Each row of a before or after table is a point. One or more steps were done to the points. Then noise was added and the rows were shuffled. The steps act on columns, c1 being the first. What was done? A step turns or swaps two columns, mirrors them in a line or flattens them onto one, adds a multiple of one to another, or multiplies or shifts one. Angles are multiples of 10 degrees, from the lower column toward the higher: turns from -170 to 170, lines from 10 to 170 but not 90. Use the fewest steps. Two steps may share a column if one is a turn and the other turns, adds or multiplies; they go together, in the order done. Otherwise the lowest column goes first.
In the rows, 128 means zero.

Before (9 x 3):
[[161 156 143]
 [141 169 172]
 [117 129  91]
 [126 158 104]
 [ 92 101  92]
 [187 145 124]
 [134  68 102]
 [173 139 135]
 [ 87 117 104]]
After:
[[179  72 125]
 [148 189 142]
 [145   7 148]
 [ 93 162 176]
 [ 94 182 141]
 [ 92 148 155]
 [176 107 111]
 [ 85 208 110]
 [163 131 142]]
Steps: turn c1 and c3 by 130 degrees; multiply c2 by 2

Before (10 x 6):
[[ 90  92  78 159  85  88]
 [139 121  60 131  86  82]
 [ 91 107  94 162 202  81]
 [130 104  64 147  85 195]
 [139  89 148 130  91 127]
 [100 185 107 131  86  99]
 [119 111 117  32 180  87]
 [111 107 112 140 153 168]
 [ 40 112 236 152 108  84]
 [137 121 103 132 124 139]]
After:
[[ 89 133  82 166  85  89]
 [129 145  82 166  84 196]
 [ 99 223 113 139  87 100]
 [121 150 168  91 182  89]
 [ 90 147  93 157 199  80]
 [111 148 111 142 154 170]
 [139 163  89 162  88  86]
 [138 161 112 141 127 138]
 [ 42 152 178  86 107  85]
 [139 133 139 118  92 126]]
Steps: shift c2 by 40; flatten c3 and c4 onto the line at 140 degrees

Before:
[[117 189  92 146 114  58 174 137 124 146 114]
 [ 75  82 124 145 130  86 181 152 111  62 140]
 [115  32 163 134  62 126 129 112 124 105 119]
 [171 135  62 170 172  57 140  97 118 139 171]
 [ 94 151 109 128 115  49 131 147  83 143 143]
 [ 65  72 120 148 103 135 141 121  99 144 210]
 [181 140 165 183 158 115 139 122  95  91 149]
 [137 142 138 201 159 105  96  33 109 115 128]
 [128 149 166 191 116 146 101 152  53 196  58]]
After (9 x 11):
[[183 147 158 184 157 121 128 117 172  90 154]
 [117  39 179 134  60 122 131 114 117 105 135]
 [126 181  80 149 114 114 175 103 115 146 134]
 [173 124  62 170 173  96 134  71 183 139 123]
 [ 95 149 107 131 113 114 137 108 168 145 162]
 [ 70  76 131 149 104 129 153 123 242 142 127]
 [ 84  79 131 146 130 127 189 127 151  61 139]
 [129 143 134 199 159  81  95  48 139 112 148]
 [125 156 165 188 117 141  99 155  78 195 222]]
Steps: turn c1 and c7 by -10 degrees; turn c2 and c3 by -10 degrees; flatten c6 and c8 onto the line at 60 degrees; turn c9 and c11 by -110 degrees; multiply c9 by 1.3

Before:
[[191  81  88 159 170 132 139  88 210 122  29  67 122 117]
 [ 91 183 118 141 120 121 108 140 108 141 125 137 123 132]
 [187  55 150 146 134 183 118 109 186 134  61 103 135 142]
 [ 60 144 148 128 100  91 124 158 120 118 181  99 119  92]
 [102 170  86  93 135 103 111 137  98  66 173 133 178  82]
 [ 93 163  89 147 106 150  78 155 150 100 130  84 152  90]
 [199  82 108 161 135 149 106  86 178 186 104  64 136 130]
 [107 140 107 123  71  64 136 179 123 101 151 117 187 158]]
After (8 x 14):
[[ 90 184 123 145 115 120 105 137 109 141 135 135 131 137]
 [103 141 119 121  75  41 142 182 187 106 147 118 231 160]
 [ 56 145 132 131 101  84 124 154 110 117 184 102 118  93]
 [185  52 130 149 138 201 123 113 178 133  60 100 105 135]
 [ 94 163 130 144 109 161  80 156 174 101 129  78 161  98]
 [194  87 129 156 172 129 132  90 192 125  27  59  81 116]
 [203  79 121 162 127 155 104  89 173 185 108  56 118 133]
 [106 166 137  90 137  98 114 141 150  63 176 143 231  91]]
Steps: flatten c3 and c14 onto the line at 100 degrees; add -0.3 times c4 to c12; multiply c6 by 1.3; multiply c13 by 2; turn c9 and c13 by -30 degrees
